Each row is a point. Before rounding, the points of a table are all equally far from one centre. They may lie mostly on one side of it. Where is the centre, to within rounding?

Points (10 x 3):
[[-53  37  16]
 [-54  42   2]
 [-40  35  27]
 [-29  36  28]
 [-57  29  17]
 [-40  34  27]
 [-38  34  28]
 [-53  29  22]
 [-45  29  28]
 [-58  33  12]]
Centre: [-30  17  -1]

Points (18 x 11):
[[ 48  31  -1  37  -1  10  44 -58  44  19  50]
 [ 23  54  30  59 -28 -13  19 -62  23  10  38]
 [ 19  22  41  53 -17   2  77 -48  37 -18  52]
 [ 31  34  43  14   8  28  22 -26  13  19  30]
 [ 39   9  46  69  -5  14   1 -31  59  -7  41]
 [ 12   1   3  11  -4  31   8 -68  38  -2  13]
 [  8  33  35  59 -29 -24   7   9  84   7  27]
 [ 73  -5   2  30   0 -11  54 -27  52   9  43]
 [ 39  25  51  46 -13  17  13 -25  64 -11  47]
 [ 19  22   0  30 -33  34  10 -14  81 -13  38]
 [ 35  59   8  44   4   3  26 -64  59   5  42]
 [ 23  14  31  16 -26  18 -20 -35  25  16  -8]
 [ -1  37  28  49   3 -20  16  -7  16  -3  67]
 [ 43  32  49  41 -18  11  23 -17  93   6  12]
 [ 17   4  35  44   0  -5  62 -49  62  30  32]
 [ 36  27  39  64 -37  20  -5 -33  74   3 -24]
 [  9  32   7  89   6 -14  55 -22  98  -6  32]
 [ -6  23  31  38 -35  -7  15 -31  43   4  56]]
Centre: [ 20  23   2  51  -3  -7  38 -13  33 -18  -9]

Points (27 x 24):
[[ 59   6  -8 -61 -20  -7 -29  54 -28 -88  16 -31   6  -4  53  -6 -12  50
  -27 -24   2   2  65 -10]
 [ 20 -10 -25 -64 -24 -54 -36  26  21  -8   9 -20 -14 -16  19 -12  36  18
   -8 -27  30  42  89 -35]
 [ 47  13  25 -41  11  13 -11 -12  -7 -83  12 -31 -36  46   9 -12   1  48
  -13 -18  30  60  86 -82]
 [ 56   2  23 -49 -24 -62 -28   0 -45 -68   4  -6 -11  -7  42  26  10  33
  -14  24   2  81  60 -47]
 [ 29  16  -2 -25 -32 -41 -55  -5  31 -51  -5 -19  -6  10   1   9  23  83
   -1  13  11  50  85 -28]
 [ 33 -20  10  -2 -32 -34 -38  10 -16 -17  36 -22 -27   9 -25  39  30  23
  -33  -9 -30  39  90 -31]
 [ 61   7  38 -52   4 -18 -12  -7 -10 -57 -49 -22  15  35  42  28  34  71
  -29 -14   9  49  69 -75]
 [ 39  23  -2 -14 -50 -35 -38   8  20 -54 -19 -28 -28  30   3 -13  28  64
    5  -6  42  42  84 -30]
 [ 39   9   8 -75  -8 -40 -41   9 -19 -33  13  -9 -39  51  -3  21  18  25
  -50  13  39  81  66 -44]
 [ 32   0 -17 -13 -10  14 -50  28 -18 -26 -10   5  31 -19  14  51  17  27
  -19   4  45  43  35 -59]
 [ 23 -12  11 -40 -40 -19 -27  15   9 -48 -20 -59  24  11  28  14 -15  69
  -27   7  16  77  84  -9]
 [ 56  -8  17 -36  -9 -31 -33  31  18 -44 -29 -21 -34  29 -17  38  34  61
  -27  12  -1  64  82 -35]
 [ 29  16   0 -46 -26   8 -42 -31  17 -44  30 -12 -29  45  26  11  21  30
  -22  21  59  28  50 -36]
 [ 55  -2  -4 -19  -5 -14 -47  21  38 -56 -12  -1 -20 -16  22 -31  22  18
   -9 -35  53  43  81 -21]
 [ 39  10  10 -16 -15   1   9  26  32 -34 -33   6 -32  55  19   7  23  61
  -27 -37  47   2 103 -25]
 [ 40 -35  11 -10  -3 -28 -51  40  -5 -40 -30  -6 -31  30  11 -18  52  42
  -27  -6 -10  66  84 -39]
 [ 96  22   1 -59  18 -36 -39 -23 -19 -37  -6 -10  -9  24  59   5  -5  52
  -61  -5  33  40  56 -49]
 [ 41   1  12 -69  -4 -25 -14 -15  10 -67 -46  12  22  23  -8  15  36  41
  -15 -14   4  88  92 -16]
 [ 15   3  25 -39 -54 -23 -42  45  25 -44  -7 -33 -10  26  10  11  22  70
  -16  13  -5  20  47 -52]
 [ 56  20  46  -2 -21   6 -32   4  11 -60  -8  11 -12  60 -11 -12  14  81
   -8  -1  21  36  33 -57]
 [ 50   9  42  29  34 -11 -28  62  18 -55 -34   6  -7  16  -3  10   7  71
  -29  -6  12  44  20  25]
 [ 40  -6  39 -33 -34  -3 -31  29  10 -32  -1 -27   3   8 -12  -5  -3  80
  -12  18  24  97  54 -19]
 [ -4   7  20 -59  32 -27 -38   0  15 -48 -10   0 -35  54 -45  22  15  20
  -22  -8  32  77  68 -55]
 [ 33   0  -7 -46 -35 -21 -39 -23  39 -53  31 -25 -26  14  26  -9  -1  30
  -23 -11  55  60  39 -44]
 [ 25 -20  22 -39  -3 -31 -38  -8   2 -62 -41 -46  -1 -31  -1  -5  38  77
  -48 -30  16  46  88 -17]
 [ 82  26  11 -11 -48 -11 -19   7 -21 -28 -38  13 -35  10 -14  -7  14  24
  -23  20  53  41  61 -15]
 [ 15  12  16 -27 -42   2 -32  -5  42 -21 -23  -7 -44  11  27  17  52  53
   16  -7  23  67  74 -37]]
Centre: [ 12  23   9 -28  14 -14  -1   0 -24 -24 -12  -8 -19  11  16   1  -5  36
 -17 -30  -4  35  36 -12]

Points, 27 rows:
[[  19   33  -45   26    3  -29   44    0   20   44   33  -36    5  -44
   -32   78   23   -9   -2  -34  -25  -67  -19  -14]
 [  15   31  -22   19  -50   17   29   -6   23   86   14  -42   -3  -36
   -26   15    4    9  -34  -69    2  -47  -25  -24]
 [  58   35  -24    0  -69   13    7  -23   13   47   19  -70  -17  -54
   -52   19    1    4  -18  -24  -41  -40  -47  -15]
 [  42   39   -6   24  -32    0   31   14   38   13   49  -57   12  -68
   -66   32   28  -45  -13  -56  -30  -19  -21    0]
 [  23   30   -7   -4  -38   31   -6   -1   -7   30   51  -65  -27  -82
   -57   40   23   -1  -42  -70   17  -23  -16  -12]
 [  45   49   29   37  -35  -29   18   29  -22   -2   25  -48  -36  -72
   -36   24   42   -8   11  -26  -22  -25  -17  -20]
 [  56   43   20   34  -15  -34   -3  -12   -3   16   39  -91  -31  -77
   -47   36   26  -16  -30  -37  -18  -43  -47    2]
 [  67   71   39   20  -33   -7   -2   -2  -17   55   30  -55    1  -70
   -47   42   28  -13  -14  -46   -3  -32  -26  -17]
 [  38   49   27   17  -15  -13   23    3    9   44    2  -74   11  -40
     7   24   29  -16   17  -38  -10   -4  -29  -57]
 [  54    0   -3    4   -6  -27    4  -14   36    4   34  -32    1  -84
   -40   31    5   14   42  -71  -19  -39  -61  -13]
 [  25   39   10   43  -23  -32   36   -1  -29   40   21  -71  -26  -70
   -20    9   -9  -22   12  -40  -31  -48  -18  -15]
 [  14   31   41    9  -53   14    3   22   -4   30   20  -47   25  -48
   -18   -5    5  -11  -16  -53  -32  -43  -71  -10]
 [  27   13   -7   38  -50    7   43    5    0    4   67  -49  -17  -51
   -31   18   10  -12  -16  -11   -6  -65  -35  -21]
 [  52   43   34   50  -14   -9   26    0    4   12   12  -60  -36  -47
   -85   35    5  -44  -39  -69   17  -51  -43  -15]
 [  50   -7  -47    9    2  -17   28   56   -1   74   16  -64  -36  -22
   -56   17    3    6  -40  -72    3  -47  -36  -30]
 [  12    9  -26   43  -30  -23   24    6    6   47   -4  -74  -31  -37
   -39   26   31  -44  -13  -53    3  -64  -65  -28]
 [  44   32   15    6  -28   -2   12    2  -27    4   60  -56   -8  -35
   -35   21   24  -29  -47  -63   -6  -68  -41   -8]
 [  29   13    6  -19  -60    1   28   18   24   37    5  -58  -41  -51
   -46   18   32  -33  -26  -18   16  -48  -82  -18]
 [  61   41   -8   34  -33  -22   64   -7  -17   12    9  -29   16    1
   -80   25   32  -10    0  -23  -18  -31   -1   -5]
 [   4   33   48   63  -24  -38   24  -11   -9   28    4  -47  -21  -53
   -61   52   21  -32  -42  -25   13  -32  -24   -3]
 [  69   29  -31    8  -44   21   26   20   -4   26   38  -68   17  -33
   -37   52   23  -40  -30  -55  -14  -57  -40   -6]
 [  45   42  -24   26  -19   -8    1   28   21   26   10  -92  -40  -84
   -38   26   46  -35  -53  -62    5  -40  -23   21]
 [  67    5    3   -8  -21   -1   -5   12    1   64   19  -54  -15  -65
   -38   11   35  -20  -41 -104   -5  -39  -31   -9]
 [  27   40  -27   21  -37   26   23   45  -33   16   24  -63  -10  -33
   -39    7    7  -22  -19  -42  -66  -62  -32   -9]
 [  11   40  -25   38  -44  -18   13    5  -26    0   -6  -41  -22  -67
   -55  -20   24  -20  -17  -60  -38  -46  -44   -1]
 [  63   30   -7   39  -26   12   42  -31   -4   30    4  -49  -70  -44
   -14  -16   28   -8   16  -54   -9  -10  -58  -46]
 [  12   20   30   20  -39  -15   -6  -11   33   55    8  -56  -16  -62
     1   34   18  -46  -23  -20  -62  -23  -61    9]]
Centre: [ 41  15 -11  19  31  25 -10  10   3  28  -4 -19 -22 -26 -33  16  -2 -13
  -4 -11   8  -9 -35  29]

Points (31 x 24):
[[ -41  -79  -12   22   18  -19   58   21  -46   -1  -27  -15   25   22
   -72  -18  -38   -9   11  -48   44   26   41  -19]
 [ -43  -27   -2   14   -6  -13   58   18  -57  -20   -6  -25   18    9
   -55   -5  -40   37   20  -25   77  -43  -28  -20]
 [ -86  -64  -13   33  -29   13   62  -26  -41  -11    9   -7   11   21
   -58   -9  -39   -4   24  -32   60   -8  -23  -55]
 [ -71  -78   -5   51    1  -12   31  -22  -36  -22  -29  -35   39    3
   -57    4  -14    5   42  -34   56    0    2  -42]
 [ -84  -57  -29    4  -18  -18   73   11  -46    8  -21  -51  -10   20
   -53  -24  -45  -13   22  -37   18  -46  -14  -14]
 [ -94  -65  -32    9  -24   -2   62    7  -38   -4   -4  -11  -18   12
   -66    1  -54   -8   29  -32   20  -55   -6   -9]
 [ -53  -66   15    1  -35    4   77   43  -36   57   14  -38    2   19
   -52  -33  -10   15   10   -3   47  -19  -19  -37]
 [ -98  -61    4    3    4  -22   46   16  -54   -8  -36  -40    6    7
   -34   -5  -26   11   12   -6   44  -35  -52  -27]
 [ -64  -74   -9  -17  -26  -13   50   38  -54  -11    4  -24    7    6
   -66  -28  -37   -6   53  -30   34  -26   28  -46]
 [ -63  -25  -16  -20  -27   -8   59    7  -69  -21  -10  -28   17    3
   -76  -27   -5  -12   11  -25   68  -25  -11  -31]
 [ -81  -70  -35   46    6  -23   33   27  -11  -16  -10  -12    1   38
   -55  -17  -47   -6   27  -38   44  -13  -24  -39]
 [ -75  -16  -51   -7  -45  -39   64  -10  -32    3  -12    1    7   29
   -68   21  -11    6    7  -49   53  -34   26  -46]
 [ -66  -48  -20   24   -1  -13   64   22  -25   20  -21  -38    7   36
   -96   -6  -21  -15   16  -23   58   -7   -5  -18]
 [ -35  -53  -28   -4   13   -3   59   -7  -18  -13   21  -20    8   10
   -25   -5   -1   12   16  -35   20   23  -44  -77]
 [ -55  -41   -9    9   13   -6   62   10  -37    0   27  -38   39   21
   -60  -18  -16    0   25  -45   39  -18  -46  -36]
 [ -74  -40  -16   51    5  -27   38   15  -31   -3   -9  -41    1    7
   -69  -19  -23   10   24  -51   28  -50   -5  -14]
 [ -59  -30  -35   31  -30  -29   54    4  -36   23  -17  -37   15   37
   -32   11  -28   29   20  -35   62  -18  -50  -23]
 [ -80  -73   12   11  -10  -21   33   18  -32  -28  -17  -26   23    5
   -53  -14  -20   -4   56  -30   35  -15  -44  -50]
 [-103  -47    5   43    9  -31   45    1  -50   -7  -37  -18  -11   16
   -42   17  -18  -43   21  -46   53  -20   12   -5]
 [ -80  -71  -12   16  -16   -7   36   11  -22   13   -4  -10    3   -5
   -44   25  -27   26   24    5   80  -22  -49  -18]
 [ -43  -35    2   37   -5   -4   35  -18  -27  -28   40  -47   12   29
   -53  -34  -30   11   46  -51   72  -12   37  -21]
 [ -58  -49  -42  -13  -12  -47   23  -16  -55    6  -19  -10   -5   18
   -50  -17  -47   24   30  -27   44   14  -35  -11]
 [ -77  -53  -27   16  -12  -24   54   28  -26  -21  -10  -36   38   39
   -65   -1  -31   37   12  -25   67  -68    3  -27]
 [ -64  -35    6   44  -30   -4   48   37  -49   23  -22  -37   14   15
   -69    8   23   -3   -4  -40   64  -33   -1   -8]
 [ -32  -60  -24   45  -37   33   51   21  -47  -16  -10  -23   48   29
   -59  -19  -15   27    3  -31   60    8  -19  -17]
 [ -65  -26  -51   26   -3  -26   44  -10  -32    1  -23  -29    1   12
   -45   13  -47  -11   25  -18   65  -23  -38   -5]
 [ -81  -52  -35    9  -22   -9   58    2  -58  -21  -11  -27   23   49
   -61   10  -49   10   27   -2   63    1  -13  -34]
 [ -83  -39   -4   46  -31  -48   39   18  -55   11  -37  -22   23   57
   -47  -10   -8   20   50  -17   62  -25  -19  -36]
 [ -88  -56  -33    4   -6  -10   64   -2  -51    4  -30  -19    7   47
   -29  -28  -47    8    0  -30   64    5  -43  -31]
 [ -59  -14   -3  -14  -13   -7   24   21  -48   32   -6  -50  -10  -10
   -52   21  -20   14   23  -12   64  -28   -6  -23]
 [ -61  -18  -22   28   -7   12   12   19  -34  -10   -4   -5   13   27
   -59   -4  -32    2   46  -50   70  -15  -21  -42]]
Centre: [-39 -46   9  -2 -19  -7  34 -11  -6  -3 -13   9  17  42  -3 -14   0  -2
   7   0  21 -25  21  -5]

Points, 31 rows:
[[ -22  -24  -10   18 -106  -48   69    7  -26  -28   35  -24   -9   42
    33  -22  -17  -55  -16    9   37  -42   40   -5]
 [ -38   23   -9  -35  -54  -19   31  -23  -20  -38    7  -41  -11   43
    24  -41  -43  -35   31    4   29  -32   27   19]
 [ -21  -11  -43  -11  -69  -70   57    5  -34  -25   -1  -63  -34   28
    38  -40  -17  -27   16   -1   19  -44   52   35]
 [ -16    1  -51   10  -50  -66   55   51    3  -46   -6  -45  -26   21
    23  -31  -31  -30   44  -15   10   -5   20   21]
 [ -41  -30  -31   24  -39  -60   43   31   -7  -29   59  -51  -28    1
    42    6  -22   15   -9    2   19  -60   23  -21]
 [ -34  -20  -28   46  -56  -49   23    8   -7  -53  -12  -51  -42   36
    20  -30  -29  -47   36   14    6  -12   53  -23]
 [ -11   -7  -30  -10  -73  -75   29   16  -28  -52   -3  -38  -51   30
    -7  -27  -54  -34  -10    0   17  -22   51   -6]
 [ -14  -58  -17   17  -31  -67   24   -5    2  -76   13  -41  -51    6
    28  -25  -40  -51   25  -24   29  -65   14  -11]
 [ -61  -11  -39   -2  -73  -40   35    2  -26  -53   -1  -66  -48   -2
    -6  -18  -48  -41   29  -12   21  -14   40   24]
 [ -54  -35    4    4  -31  -80   80   44  -35  -70  -20  -11  -35   42
    16  -37    4  -27   31   -7   59  -30   14    9]
 [  -4    2    1   14  -30  -55   23    1  -52  -65   -9  -65   -9   31
    -4  -30  -34  -24   69  -17   53  -51    6    9]
 [ -38  -39  -42    8  -61  -27   41  -11  -32  -48   14  -38  -21   39
    26  -49   35  -33  -16  -28   15  -54   72   11]
 [ -62  -22   -5  -17  -45  -83   65    7  -19  -37    5  -66  -30   39
    28  -13  -27  -25   14  -17   19  -32   49   18]
 [ -74  -31  -28  -24  -59  -81   46   11  -25  -43    0  -32  -21   33
    16   -7  -22  -48   13    3   26  -33   35    8]
 [ -27  -54  -29  -17  -35  -50   40   22  -21  -40   24  -48  -22   37
    60  -33   10   -1   12  -18   32  -67   36    2]
 [ -68  -52   -3   -9  -57  -86   23   31  -10  -56    0  -76  -20   43
   -15  -30  -14  -31    3   23   29   -5   24   15]
 [ -30   -9  -16    0  -73  -44   39   12    4  -37    6  -54  -32   64
    28  -15  -33  -16   28  -29   18   -3   36   10]
 [ -32  -30  -33    1  -55  -57   73   19   13  -52   -3  -12  -43   17
    36  -21  -19  -44   44   -1   27  -55   21   -8]
 [   2   -4   39  -31  -43  -64   46  -15   -2  -52   23  -11  -47   15
    -1  -19  -42  -21   17  -16   25  -46    2  -17]
 [ -46    4   10   -4  -49  -70   63    1  -29  -21  -16  -34  -57   52
    31   -4    1  -23   39    0   42  -35   50    7]
 [ -33  -50  -19   -4  -28  -58   26    3  -21  -42   30  -39    0   32
    28  -33  -50   26   21   -1   19  -62   66   -1]
 [ -28  -13   16  -24  -25  -69   39   33  -36  -10  -23  -34  -29   47
    -6  -11  -33  -37   28   26   58  -65    9  -26]
 [ -31   21  -33  -18  -49  -62   29   32  -31   -7  -17   -4   -2   -7
    21  -43  -28  -34   47   -5   44  -59   25   12]
 [ -18  -45  -23   10  -73  -63   45   28  -18  -12   19  -31  -33   14
    26  -68  -21    5   22  -12   55  -73   38  -15]
 [ -34    5    7   10  -74  -47   26   20  -48  -89   -2  -51  -31    8
    41  -25  -17  -22   -7   29   22  -11   44    7]
 [ -45  -21  -33   -8  -44  -30   66   34  -11  -10   -5  -52  -11   42
    45  -20  -29  -13    3    8   49  -63    3  -33]
 [ -48  -18  -35  -16  -18  -75   43   31   16  -61  -14  -26  -37   -4
    26   -7  -51   -4   30  -39   33  -37   22   11]
 [  -4  -22  -43   -9  -46  -90   64   29  -26  -16    9  -52  -56   -4
    19   -8  -51  -17   -3  -25   41  -34    8  -11]
 [ -26  -15  -39    3  -60  -54   52   27  -37  -28   21  -36  -42   36
    50  -12  -56  -34    0   -9   32  -28   35   -4]
 [ -45    2   -2   -8  -28  -67   41   48  -18  -32   15  -28  -56   44
    15  -56  -13  -24    8   26    8  -46    9   44]
 [ -29  -42  -18   -3  -79  -41   52  -17  -59  -47    1  -46  -48   14
    22  -19  -50  -24   11   24   49   10  -14   10]]
Centre: [ -7 -29  -2  31 -13 -26  39   2  -3 -23  -3 -27  -7  -4 -13 -14  -3 -18
 -16   7  62 -18  29  31]

Points (31 x 24):
[[-63  -4  39 -29  76  -1  78  61   3 -16  17  -1  12 -11 -33  -6 -68  16
    4 -63 -21   2  20  40]
 [-40   7  23 -15  63 -38  47  65 -34 -29  -6   5  17 -21 -23   0 -42 -20
  -16 -43 -47  15 -42  33]
 [-48 -11  27 -22  47 -37  13  58  -8   0 -18   6 -20 -49   5   2 -50  -4
   -6 -73 -29 -11 -35  45]
 [-25  14  48 -39  79 -43  19  19   5 -31  -6  22   3 -39 -23 -24  -7 -38
   32 -16 -27   9  55   8]
 [-61 -27  34  -2  34  30  57  54  -7  30 -49   8 -17 -43 -32  -2 -30 -28
   10 -51 -47  -3 -19  45]
 [-49  -4  36 -44  60  -3  27  49 -18  22  -3  12 -13 -16 -38 -18 -69 -34
   -3 -70 -39 -26 -25  40]
 [-13  -5   8 -27  70  28  31  64  24 -38   1  -3   8 -25 -15   4 -36   5
   57 -63 -48 -34   2  44]
 [-47   8  40 -69  29 -29  70  62   1  -3  49   6   4 -31 -28 -10 -57  18
  -10 -51 -52 -14  10  50]
 [-69 -11  33 -56  51  21  13  44 -26 -25 -22  10  -8 -26  -1 -14 -39 -26
   14 -51 -18 -19 -28  21]
 [-26 -43  28  -2  51 -10  26  94   4  -9  11  -8  25 -29 -25 -16 -63  -6
   16 -71 -32  -3  -4  16]
 [-40  15  29 -26  60  -5  23  29 -38   4  17 -12 -12 -79 -32 -13 -23 -26
   33 -27 -20  -2   0  60]
 [-49 -11  39 -31  86 -26  46  58 -24  -4 -13  -5  17 -16 -21 -32 -63 -14
  -17 -74 -41  10  -5  35]
 [-63 -19  29 -28  41 -14   3  74 -24  -5   8   2  11 -37 -15 -31 -19 -39
   13 -51 -41   8 -21  24]
 [-40  -3  55 -30  62 -11  22  41   5 -16   2  10 -31 -28 -29   5 -23 -24
    2 -82   6  41 -14  36]
 [-75  -7  21 -58  73   2  27  51  -7  -3 -16 -21 -11   1 -18  -9 -70 -19
    3 -61 -31  -1 -12  58]
 [-89 -13  40 -20  46 -16  28  34 -19  -3  -4  17  -7 -31 -37 -28 -75 -19
   -2 -49 -12 -13  -2  33]
 [-55  -6  38 -46  47 -36  58  71  16 -25 -32  -3 -43 -42 -56 -23 -79 -24
    9  -3 -23  -4  31  37]
 [-72   8  50 -47  74 -21  44  69   8   2 -31  16   8 -33 -17  -4 -37 -32
   17 -43 -47  12  -9  55]
 [-51  -7  14 -17  61  -5  22  50   2 -24 -23  -8  -9 -55 -65   6 -35 -47
  -14 -79 -25  23   2  51]
 [-50  28  48  -2  49  -3  59  86 -13   5  -7  -7 -11  -5  -5 -12 -52  19
   25 -62 -37 -22 -13  35]
 [-40   4  46 -31  57 -24  45  68   9   0 -19  15  14 -23  -8 -16 -42  -3
   48 -64 -73 -18 -18  47]
 [-43  -4  62 -50  44  11  27  49  -7 -10  10 -30  19 -41 -26 -21 -33 -62
   19 -50 -61   6   2  18]
 [-70  14  39  -2  68 -15  34  30   4 -14  15   6  16 -34 -20 -33 -25   9
   45 -60 -27  14 -11  57]
 [-75 -19  42 -28  47 -22  55  64  15  -9 -21  -8  -8 -29 -26 -24 -21 -14
   24 -83 -23   2 -27  33]
 [-15 -28  44 -73  57  10  43  42   0 -22 -46  35   8 -56 -23 -17  -8  -3
   -9 -58 -75   5  19  -6]
 [-61  23  11 -11  77 -26  43  51  26   4  12   6 -14 -25 -59  15 -48  -1
   33 -61 -22   1  -1  47]
 [-64   3  20 -63  88 -15  20  46  -5 -16 -15 -35  36 -55   0 -22 -23  35
    8 -47 -21   6 -20  41]
 [-58  -2  43 -31  34 -28  14  76 -10 -26 -19  12  12 -26   6 -12 -50  -7
    3 -56 -53 -24 -33  35]
 [-62  19  25 -28  55   0  38  62  16  21   8  36   2 -69 -38 -33 -50 -23
   -5 -43 -62 -17 -15  34]
 [-50 -10  41 -43  56 -17  14  62   2   2  16   3 -27   0 -30 -23 -62 -16
   10 -44 -68  -1 -24  49]
 [-72   5  47 -14  53  20  45  58   3  -7   3  -3  -8 -51 -24  27 -20  -6
  -12 -65 -42  12  -4  49]]
Centre: [ -5  12  15 -36  18   0  32  34  21   3 -27  -8  12 -18 -32 -24 -28   9
  -7 -21 -17   6  14  32]
